Every row gives one point. The last column is the point's height on a tilted bowl or saddle (a function of degree 2), plus a little noise. Along how many of its main directions does it bend up, bend down or stay straight?
In the rows, zero is written as 100.

Points (16 x 4)
111 40 64 138

110 94 139 105

67 98 107 111

84 133 117 119

81 83 62 120

66 97 65 134

71 87 74 120

120 108 87 90

94 72 134 110

43 105 76 161

83 107 73 111

114 78 102 89

140 105 150 134

66 140 119 145

91 59 116 111

70 78 118 113
Directions: 3 up, 0 down, 0 straight

Points (25 x 5)
12 71 59 64 23

55 119 93 115 107

119 81 112 101 101

117 111 85 127 101

75 100 92 67 110

59 58 94 62 56

91 129 96 101 115

69 69 92 141 49

126 106 77 81 121

72 107 98 106 112

107 100 128 80 103

101 119 43 82 90

134 133 83 109 104

102 138 100 145 80

129 143 114 121 90

96 44 76 57 51

135 127 90 95 114

64 114 116 148 87

127 127 116 78 107

100 70 110 94 90

70 69 134 113 64

88 123 102 96 118

117 79 110 70 102

81 123 62 71 102

78 95 47 118 61
Directions: 0 up, 3 down, 1 straight

Points (40 x 7)
90 157 91 108 50 91 89

117 122 99 96 145 134 140

106 128 144 105 69 35 69

94 109 67 79 96 125 121

110 116 113 125 110 101 102

60 65 131 127 79 85 57

97 83 96 104 129 77 112

98 141 77 99 78 101 95

98 72 145 146 94 129 106

83 122 105 125 109 78 95

93 108 160 90 104 90 90

102 63 120 100 134 77 110

99 127 78 129 62 90 64

28 130 68 82 86 82 142

137 74 80 64 100 118 113

65 96 104 106 108 108 96

114 132 78 101 89 59 105

84 107 152 120 66 96 68

81 86 122 93 99 72 77

110 77 80 102 109 51 132

93 121 74 65 107 99 134

130 64 112 81 126 81 107

76 50 72 61 108 106 116

91 106 56 108 122 79 108

136 103 79 104 104 73 109

90 80 106 96 33 72 74

135 128 90 99 107 105 98

107 145 96 115 91 121 90

131 130 107 195 60 115 22

97 87 120 68 117 124 117

101 74 92 70 106 87 102

131 97 115 95 107 95 103

110 66 85 85 101 127 99

78 109 130 159 103 94 101

67 133 96 111 88 121 101

67 141 58 101 109 97 104

63 129 85 52 104 134 189

57 56 120 159 93 137 77

133 100 112 71 104 122 116

113 85 85 60 75 102 115
Directions: 2 up, 1 down, 3 straight

Points (75 x 9)
119 132 102 116 86 77 88 37 85

120 127 44 67 113 60 113 116 107

120 94 69 73 70 110 104 128 90

155 133 107 88 81 125 130 46 95

83 67 67 64 120 70 106 138 104

104 117 71 87 118 103 82 103 89

147 121 110 100 68 97 130 104 95

70 80 105 65 52 78 100 136 106

146 144 21 116 139 59 147 71 195

84 54 85 122 83 138 119 99 111

128 93 96 101 70 110 131 108 100

74 104 122 86 109 137 64 121 99

92 93 101 45 41 41 130 81 89

84 124 127 60 79 86 82 76 72

129 120 119 55 92 112 89 95 73

111 106 110 97 81 82 113 94 88

151 100 105 115 130 100 130 72 95

67 96 70 92 48 101 84 76 77

151 79 43 107 91 134 146 83 109

104 62 120 129 71 116 94 102 100

120 111 77 107 72 124 67 105 80

100 96 127 102 153 98 73 83 85

148 94 109 121 93 96 91 112 102

57 86 84 89 144 60 46 94 72

98 86 135 178 105 110 119 94 128

110 90 65 78 138 109 111 51 87

65 106 76 145 54 135 117 114 158

100 123 87 90 113 101 73 57 80

112 63 97 71 87 140 100 108 69

113 130 70 84 117 153 71 50 100

119 139 74 100 68 51 93 97 74

75 97 81 108 106 101 93 122 105

152 128 113 93 88 137 128 148 117

82 136 95 120 123 103 142 99 104

137 130 103 134 147 93 59 110 142

139 95 112 87 93 74 63 98 78

67 170 99 153 119 100 90 132 130

51 102 89 123 98 124 106 84 109

134 116 116 95 118 40 100 98 106

134 149 97 139 72 105 103 99 105

77 98 117 54 93 86 97 123 83

82 88 153 66 49 104 93 84 106

73 74 92 117 122 72 150 103 123

157 113 93 92 60 120 120 63 79

80 88 106 134 93 115 78 105 102

124 128 121 108 92 84 114 79 88

150 116 60 84 84 65 44 128 103

92 94 107 148 95 42 121 91 122

116 73 82 107 95 107 122 90 93

122 88 128 131 110 103 67 123 116

95 159 55 107 89 118 61 104 100

89 110 79 62 76 79 55 115 54

83 118 71 139 135 78 59 101 110

95 79 74 105 94 96 88 127 107

99 144 149 128 101 123 125 113 119

85 69 110 62 57 119 83 91 74

110 51 124 129 26 142 94 120 122

58 102 126 135 74 75 109 112 131

107 65 129 114 113 92 103 83 87

143 128 116 78 96 66 86 65 84

64 56 104 107 90 64 134 108 137

141 98 130 65 97 113 85 48 69

99 93 173 99 76 97 81 122 126

96 89 103 116 112 120 75 110 95

79 133 129 120 151 21 81 121 106

121 118 100 83 108 150 83 119 92

112 67 130 107 66 93 91 70 75

84 77 118 97 107 87 85 111 95

146 76 105 85 126 63 157 102 117

132 118 149 96 120 89 75 89 93

108 101 124 64 80 96 80 107 74

156 140 115 76 114 45 96 101 109

102 137 109 134 29 75 122 103 106

65 71 93 125 93 92 118 96 118

102 85 101 129 117 144 67 124 110
Directions: 4 up, 2 down, 2 straight

Points (63 x 9)
103 93 81 104 110 134 125 96 83

59 158 89 107 79 128 57 70 130

70 88 149 55 77 77 119 84 102

96 105 50 81 100 98 107 120 96

104 116 61 71 74 130 145 82 126

99 112 92 127 109 95 100 136 85

138 66 102 86 116 97 62 54 164

89 111 85 83 93 67 87 96 106

103 73 63 146 97 128 62 89 127

111 68 70 118 93 72 153 70 108

74 142 121 117 106 72 86 100 107

122 106 94 125 41 88 149 106 121

73 117 63 89 120 99 110 117 89

89 115 46 105 91 56 102 86 111

90 135 77 113 102 112 106 100 95

147 98 122 107 79 111 58 111 134

96 110 76 104 85 115 151 122 77

114 82 66 59 101 110 86 67 149

114 47 98 111 119 116 72 138 129

94 96 98 51 64 81 91 102 122

86 88 100 102 78 127 125 105 80

105 86 157 40 102 72 111 98 100

59 105 108 63 71 123 122 118 78

75 103 124 23 90 61 117 146 134

68 88 110 113 62 161 92 117 73

156 94 107 67 73 61 91 76 123

90 102 123 104 128 123 110 118 86

141 46 66 88 108 74 76 130 135

137 95 91 92 83 70 86 78 118

104 92 103 86 109 111 90 74 111

136 96 73 161 57 100 53 91 149

74 83 70 56 101 78 105 83 128

106 117 96 97 32 62 81 71 153

89 94 81 110 105 125 108 102 79

78 107 72 108 63 142 168 79 82

132 122 114 94 126 84 107 117 97

108 133 76 139 131 108 83 143 94

22 127 104 108 108 118 65 62 97

128 61 40 82 126 117 101 102 126

140 94 72 101 102 119 130 59 138

149 131 113 87 63 148 86 115 155

77 69 134 95 165 145 120 123 81

150 72 124 70 77 109 86 94 147

105 108 26 60 106 94 104 176 129

128 165 92 79 94 114 67 102 116

100 114 173 91 117 107 82 128 92

45 87 82 125 130 118 108 106 60

107 125 93 126 123 130 114 78 111

158 119 89 124 110 75 126 87 90

96 60 105 61 101 66 97 117 127

97 99 70 98 110 85 69 141 105

109 87 107 36 143 121 141 135 135

95 102 58 128 131 112 83 103 93

127 106 102 87 130 60 125 54 134

91 137 54 66 90 59 90 147 119

101 102 145 90 59 97 128 38 157

91 122 107 46 125 86 110 84 107

102 96 74 45 82 102 118 109 126

118 85 72 79 96 120 98 77 128

167 117 104 82 94 107 107 100 127

87 108 105 72 65 110 113 79 112

68 103 136 69 99 102 162 110 98

90 129 127 126 140 70 70 74 122
Directions: 6 up, 2 down, 0 straight

Points (65 x 9)
120 115 76 53 109 113 103 52 94

83 109 120 142 122 125 75 144 55

134 120 133 44 73 94 87 123 108

129 49 117 95 87 115 74 97 88

113 86 77 121 123 62 128 92 106

85 104 130 97 112 136 142 108 103

108 141 103 116 86 149 116 43 60

110 140 114 69 149 121 118 77 125

58 82 135 149 130 97 11 88 5

110 85 104 129 117 144 167 104 85

59 77 70 89 106 112 107 23 83

114 115 106 55 86 87 134 132 96

61 100 108 124 91 52 107 113 76

117 76 103 109 149 105 57 112 80

74 98 71 109 107 174 134 118 75

104 54 121 134 120 116 74 79 61

102 97 73 123 62 87 130 122 99

121 122 118 104 122 149 108 131 100

105 73 119 90 104 89 136 45 73

110 127 89 83 71 103 111 93 86

91 60 47 107 107 69 39 111 104

133 117 63 79 112 121 121 98 91

90 97 91 98 100 140 112 64 85

117 110 45 107 108 147 84 92 67

21 61 92 83 87 120 112 119 78

91 88 58 135 140 106 106 95 89

35 130 88 44 129 138 103 71 153

101 103 31 125 139 75 91 87 106

103 85 87 103 83 83 58 134 100

101 76 116 94 138 81 104 65 93

109 125 108 98 126 117 54 113 83

81 141 127 98 71 82 103 126 78

100 84 111 89 104 112 153 83 89

81 131 155 115 113 73 70 111 59

77 120 116 94 129 98 126 141 94

136 80 149 97 129 113 102 87 84

135 109 80 71 145 92 79 43 96

76 108 105 121 99 149 64 99 62

102 78 89 78 128 94 148 116 99

123 75 134 151 75 119 59 130 79

111 62 105 102 90 89 95 89 91

103 143 63 102 125 154 48 83 59

102 78 85 111 153 87 103 51 103

104 133 86 85 109 123 84 115 92

70 58 128 112 99 135 41 120 64

167 124 111 133 126 91 132 137 81

82 101 109 127 142 77 77 79 76

103 53 109 28 93 85 64 120 107

121 107 145 59 144 75 143 79 87

84 101 107 123 71 56 121 118 89

101 107 86 119 126 68 98 152 87

86 117 117 86 98 93 82 84 88

109 114 88 59 115 114 95 93 107

80 78 52 89 94 91 126 82 98

73 50 73 134 132 82 86 131 87

75 86 139 98 116 131 104 108 98

49 92 77 63 129 140 100 94 122

118 82 74 55 76 124 129 83 86

104 109 78 120 45 111 106 91 77

103 90 46 65 103 117 121 100 97

109 114 80 67 109 84 121 65 94

102 92 92 83 68 89 122 107 98

94 98 110 76 137 88 99 143 101

120 141 98 125 88 80 88 107 70

104 97 84 89 117 162 108 125 96
Directions: 2 up, 5 down, 1 straight
